Each row of a before or after table is a point. The points were changed in one or more steps. Then noise was added and the rows were shuffled. The steps act on columns, c1 being the first. What was done? A step turns or swaps two columns, mirrors them in a line or flattens them onto one, adds a multiple of one to another, or multiplies or shifts one. Angles are multiples of 10 degrees, from the lower column toward the higher: turns from -170 to 170, lines from 10 to 170 but not 90. Use the fewest steps. Two steps may share a column if one is a turn and the other turns, adds or multiplies; they go together, in the order done. Otherwise the lowest column goes first.

Before:
[[ 0.26  0.25]
 [-1.13  0.57]
 [-0.24 -0.02]
 [-0.30  0.07]
 [ 0.48 -0.21]
 [ 0.47 -0.05]
 [-0.05 -0.15]
 [ 0.22 -0.25]
 [-0.08  0.07]
 [-0.09 -0.92]
 [ 0.50 -0.38]
 [ 0.19 -0.13]
 [ 0.36  0.52]]
After:
[[-0.19 -0.13]
 [ 0.11  0.04]
 [-0.30 -0.15]
 [-0.16 -0.37]
 [-0.84  0.39]
 [-0.48 -0.35]
 [ 0.92  0.84]
 [-0.39 -0.36]
 [-0.10  0.16]
 [ 0.10  0.24]
 [ 0.16  0.26]
 [ 0.39 -0.54]
 [ 0.14 -0.35]]
Steps: turn c1 and c2 by -110 degrees

Before (8 x 4):
[[ 0.60 -0.39 -0.51  0.19]
 [ 0.65  0.20  0.25 -0.20]
 [ 0.07 -0.15  0.38  0.22]
 [ 0.81 -0.69 -0.01 -0.49]
 [-0.17 -0.26 -0.77 -0.06]
 [-0.15 -0.14  0.40  0.43]
 [ 0.48  0.29 -0.64  0.48]
 [-0.20  0.27 -0.27  0.48]]
After, 8 rows:
[[-0.56 -0.38 -0.54  0.31]
 [-0.70  0.27 -0.65  0.05]
 [-0.13 -0.65  0.01  0.94]
 [ 0.17 -0.24 -0.73 -0.09]
 [-0.16 -0.17  0.37 -0.07]
 [-0.23 -0.16  0.32 -0.40]
 [-0.28  0.20  0.28  0.64]
 [-0.21  0.33 -0.32 -0.48]]
Steps: turn c1 and c4 by 130 degrees

Before:
[[ 0.29  0.13  0.44 -0.06  0.16 -0.21 -0.37 -0.21]
 [-0.03 -0.52  0.32  0.34  0.58  0.72 -0.14  0.25]
 [-0.44  0.47 -0.03  0.45 -0.42  0.29 -0.74 -0.21]
 [ 0.10  0.32  0.31 -0.54  0.20  0.38 -0.03 -0.34]
 [-0.48 -0.23  0.28 -0.24  0.03  0.16 -0.54  0.01]
 [ 0.88 -0.62  0.05 -0.74  0.28  0.50 -0.03  0.31]
 [ 0.69 -0.41  0.63 -0.68 -0.16  0.31  0.46  0.25]
 [-0.83  0.18 -0.36  0.62 -0.13 -0.10 -0.40 -0.60]]
After (8 x 8):
[[ 0.67  0.25  0.60  0.31 -0.36 -0.71  0.48  0.25]
 [-0.49  0.02  0.28  0.15 -0.19 -0.21 -0.53 -0.02]
 [ 0.88 -0.14  0.06  0.52 -0.65 -0.68 -0.05  0.34]
 [-0.83  0.09 -0.40 -0.11  0.19  0.62 -0.37 -0.65]
 [-0.01 -0.48  0.35  0.76 -0.62  0.32 -0.14  0.24]
 [ 0.07 -0.27  0.31  0.38  0.28 -0.54 -0.07 -0.37]
 [ 0.31 -0.15  0.44 -0.23  0.08 -0.08 -0.39 -0.21]
 [-0.42  0.32 -0.03  0.31  0.50  0.41 -0.72 -0.24]]
Steps: turn c2 and c5 by 100 degrees; swap c4 and c6

Before, 11 rows:
[[-0.79 -0.12 -0.27  0.22 -0.30 -0.33 -0.27  0.32  0.14 -0.55  0.39]
 [-0.61 -0.15  0.73 -0.14 -0.01  0.18  0.23 -0.70 -0.62  0.03  0.09]
 [-0.43  0.52 -0.45 -0.50 -0.05 -0.24 -0.70 -0.69 -1.10 -0.69 -0.27]
 [-0.39 -0.30  0.47 -0.56 -0.27  0.29 -0.13 -0.13 -0.66  0.31  0.05]
 [-0.12  0.47  0.71 -0.16  0.18  0.46  0.37  0.31  0.14  0.44  0.02]
 [-0.40 -0.50  0.70  0.09  0.81  0.47  0.49  0.24 -0.45  0.12 -0.47]
 [ 0.09  0.09  0.27  0.21  0.70  0.24 -0.14  0.11  0.13  0.47  0.30]
 [ 0.54  0.17  0.17 -0.30  0.38 -0.14  0.41  0.19  0.49  0.04  0.25]
 [ 0.57  0.06  1.06  0.05  0.11  0.42  0.24  0.30  0.02  0.07  0.14]
 [ 0.35  0.05  0.71  0.11 -0.35 -0.44  0.18 -0.03  0.41  0.46 -0.23]
 [-0.08 -0.11  0.73  0.10 -0.27  0.08  0.65 -0.17 -1.00  0.49 -0.07]]
After (11 x 11):
[[ 0.38  0.06 -0.77  0.28 -0.35 -0.42  0.00 -0.10 -0.26  0.46 -0.27]
 [ 0.55  0.07 -1.09  0.18  0.09  0.37  0.11  0.33  0.17  0.06  0.17]
 [-0.43 -0.27 -0.39 -0.53 -0.29  0.21  0.28 -0.14  0.66  0.30  0.03]
 [-0.64 -0.17 -0.59  0.05 -0.05  0.16  0.30 -0.67  0.73  0.01  0.07]
 [-0.37 -0.46 -0.59  0.41  0.78  0.48  0.32  0.25  0.59  0.07 -0.51]
 [ 0.56  0.19 -0.30  0.08  0.36 -0.15  0.51  0.23 -0.44  0.01  0.30]
 [-0.05 -0.12 -0.53  0.46 -0.23  0.10  0.45 -0.18  1.14  0.51 -0.12]
 [ 0.11  0.11 -0.30  0.07  0.74  0.26 -0.28  0.13 -0.08  0.45  0.36]
 [-0.10  0.47 -0.72  0.13  0.22  0.47  0.35  0.32 -0.03  0.48  0.07]
 [-0.49  0.49  0.64 -0.85 -0.12 -0.22 -0.21 -0.69  0.99 -0.74 -0.26]
 [-0.74 -0.08  0.21 -0.05 -0.28 -0.29 -0.35  0.31 -0.23 -0.64  0.35]]
Steps: turn c3 and c9 by 170 degrees; turn c4 and c7 by -40 degrees

Before:
[[ 0.29  0.24  0.10  0.11  0.47  0.42 -0.34  0.56 -0.41 -0.06  0.11  0.05
   0.28  0.70]
 [-0.30  0.16 -0.30 -0.38 -0.53  0.34 -0.25 -0.18  0.18 -0.15 -0.04 -0.25
   0.24  1.04]
 [ 0.21 -0.17  0.05 -0.07  0.42  0.18  0.01 -0.09 -0.45  0.71 -0.63  0.25
  -0.05 -0.23]
 [-0.21  0.43  0.61  0.18  0.46 -0.40 -0.24 -0.18  0.15 -0.01 -0.55 -0.49
  -0.40 -0.38]
 [-0.27 -0.65 -0.01 -0.53  0.28  0.34  0.34 -0.17 -0.35  0.92 -0.06 -1.08
   0.16 -0.35]
 [-0.24  0.45  1.26 -0.16  0.23  0.19  0.20  0.13  0.58 -0.35  0.30  0.06
   0.37 -0.41]
 [ 0.34  0.30 -0.12 -0.05  0.24  0.18 -0.22  0.00 -0.31  0.38  0.36  0.23
  -0.30 -0.42]
 [ 0.73  0.45  0.19 -0.52 -0.58  0.38  0.10  0.56  0.17 -0.23 -0.20  0.29
   0.26  0.46]
 [ 0.42  0.16 -0.25 -0.44  0.52  0.21 -0.31 -0.26  0.03  0.14  0.00  0.22
   0.23 -0.38]
 [-0.21  0.49 -0.28  0.22  0.49 -0.33 -0.06  0.02 -0.54 -0.27 -0.55  0.21
   0.36  0.18]]
After:
[[ 0.05  0.44 -1.21 -0.17  0.09  0.19  0.59 -0.34  1.19 -0.36  0.06 -0.16
  -0.36 -0.41]
 [-0.22 -0.02 -0.07 -0.06  0.17  0.17  0.04  0.08 -0.10  0.72 -0.26  0.30
   0.04 -0.22]
 [-0.15  0.02  0.27 -0.38 -0.21  0.34 -0.75  0.22 -1.39 -0.15 -0.19 -0.30
  -0.24  1.05]
 [ 0.16  0.23  0.01  0.11  0.19  0.43 -1.03 -0.56 -1.45 -0.07  0.21 -0.08
  -0.28  0.71]
 [ 0.32  0.39  0.11 -0.05  0.08  0.19 -0.67  0.02  0.32  0.37  0.39  0.05
   0.30 -0.43]
 [-0.37  0.14 -0.63  0.17  0.18 -0.40 -0.72  0.07  0.72 -0.02 -0.44 -0.64
   0.42 -0.39]
 [-0.13 -1.11 -0.02 -0.52  0.12  0.34  1.01  0.17  0.16  0.92 -0.19 -0.61
  -0.17 -0.35]
 [ 0.18  0.25  0.20 -0.44  0.19  0.21 -0.93  0.30  0.60  0.15  0.19  0.12
  -0.24 -0.38]
 [-0.36  0.52  0.27  0.23  0.20 -0.33 -0.17  0.02 -0.81 -0.27 -0.43 -0.05
  -0.36  0.17]
 [ 0.19  0.53 -0.10 -0.51 -0.22  0.37  0.30 -0.59 -0.53 -0.24  0.24  0.02
  -0.25  0.45]]
Steps: flatten c1 and c11 onto the line at 50 degrees; turn c2 and c12 by -30 degrees; turn c3 and c8 by -170 degrees; multiply c5 by 0.4; multiply c7 by 3; add -1.5 times c14 to c9; multiply c13 by -1

Before:
[[-0.36  0.46 -0.08 -0.26  0.31  0.17 -0.10 -0.34  0.03 -0.08 -0.27  0.28
  -0.34 -0.18 -0.57  0.42  0.39  0.49  0.76 -0.11]
 [ 0.18 -0.19  0.59 -0.74 -0.42 -0.37  0.60  0.17  0.41 -0.60  0.11 -0.36
  -0.08 -0.27  0.52 -0.57 -0.67  0.46 -0.50 -0.11]
 [-0.31  0.37  0.31 -0.02  0.27 -0.36 -0.48  0.39  0.69  0.53 -0.21  0.51
  -0.04  0.37  0.21  0.51  0.25 -0.47  0.71  0.31]
 [-0.73  0.37  0.02 -0.06 -0.11 -0.56 -0.60  0.17 -0.52  0.26  0.00 -0.07
  -0.30 -0.70 -0.73  0.35  0.51 -0.24 -0.32  0.16]
 [ 0.22 -0.48  0.84 -0.21  0.90  0.39 -0.21 -0.07  0.59 -0.86 -0.84  0.05
   0.09  0.42  0.17  0.45 -0.69  0.15 -0.06  0.59]
 [ 0.18  0.23 -0.12 -0.84  0.04  0.33 -0.50 -0.04  0.47  0.12  0.16 -0.09
   0.15 -0.54  0.05  0.04 -0.07 -0.42 -0.43 -0.56]
 [-0.35 -0.47  0.50 -0.10  0.08  0.35  0.10 -0.44  0.44  0.00 -0.27  0.29
   0.70  0.05 -0.11  0.01  0.30  0.30 -0.24 -0.12]
 [ 0.03 -0.60 -0.36  0.06  0.30 -0.53 -0.22 -0.74  0.11 -0.26  0.29  0.07
   0.71  0.49 -0.01 -0.22 -0.28  0.22 -0.35  0.77]
 [-0.51 -0.19 -0.35 -0.35 -0.04  0.14  0.52  0.57 -0.32 -0.44 -0.17  0.46
  -0.10  0.31 -0.79  0.31  0.05 -0.01  0.81 -0.57]
 [-0.44 -0.58  0.58  0.25  0.58  0.06 -0.10  0.47 -0.16 -0.03 -0.62  0.11
  -0.49  0.05 -0.28 -0.61  0.56 -0.55  0.22  0.38]]
After:
[[-0.36 -0.20 -0.33 -0.33 -0.05  0.18  0.89  0.56  0.37 -0.46 -0.16  1.12
   0.66  0.32  0.50 -0.41 -0.52 -0.05  0.44 -0.55]
 [-0.02  0.18 -0.15 -0.82  0.05  0.29 -0.71 -0.04  0.74  0.15  0.16  0.45
   0.03 -0.53 -0.18  0.22 -0.65 -0.43 -0.15  0.12]
 [ 0.52 -0.54  0.58  0.28  0.53  0.07  0.03  0.46 -0.45 -0.05 -0.59 -0.26
   0.03  0.06  0.59 -0.57 -0.04 -0.54  0.25  0.05]
 [-0.50  0.43 -0.05 -0.27  0.30  0.19  0.25 -0.31  0.08 -0.16 -0.32  0.36
   0.35 -0.16  0.58 -0.29 -0.19  0.50  0.67  0.01]
 [-0.39 -0.43  0.89 -0.19  0.96  0.39 -0.20 -0.10 -0.20 -0.87 -0.83 -0.53
  -0.10  0.47 -0.14  0.27 -1.31  0.19  0.04  0.83]
 [-0.11 -0.46  0.50 -0.10  0.08  0.30 -0.02 -0.45  0.28  0.01 -0.28  0.44
   0.52  0.11 -0.53 -0.36 -0.31  0.31 -0.26  0.34]
 [-0.55  0.36  0.30 -0.02  0.30 -0.38 -0.06  0.39  0.05  0.52 -0.20  0.18
  -0.15  0.36 -0.06 -0.21 -0.36 -0.47  0.85  0.75]
 [ 0.60 -0.22  0.58 -0.76 -0.43 -0.36  0.28  0.19  0.31 -0.60  0.09 -0.25
  -0.49 -0.32 -0.23  0.10 -1.28  0.45 -0.73  0.28]
 [-0.43  0.37  0.03 -0.01 -0.14 -0.54 -0.70  0.15 -0.40  0.27  0.02 -0.23
   0.47 -0.72  0.66 -0.67 -0.10 -0.23  0.00 -0.38]
 [ 0.26 -0.57 -0.36  0.06  0.28 -0.55 -0.35 -0.77 -0.61 -0.26  0.29 -0.67
   0.37  0.51 -0.63 -0.01 -0.86  0.20 -0.17  0.50]]
Steps: turn c1 and c16 by 80 degrees; turn c7 and c19 by -30 degrees; add -1 times c20 to c12; turn c9 and c20 by 60 degrees; mirror c13 and c15 in the line at 150 degrees; shift c17 by -0.60
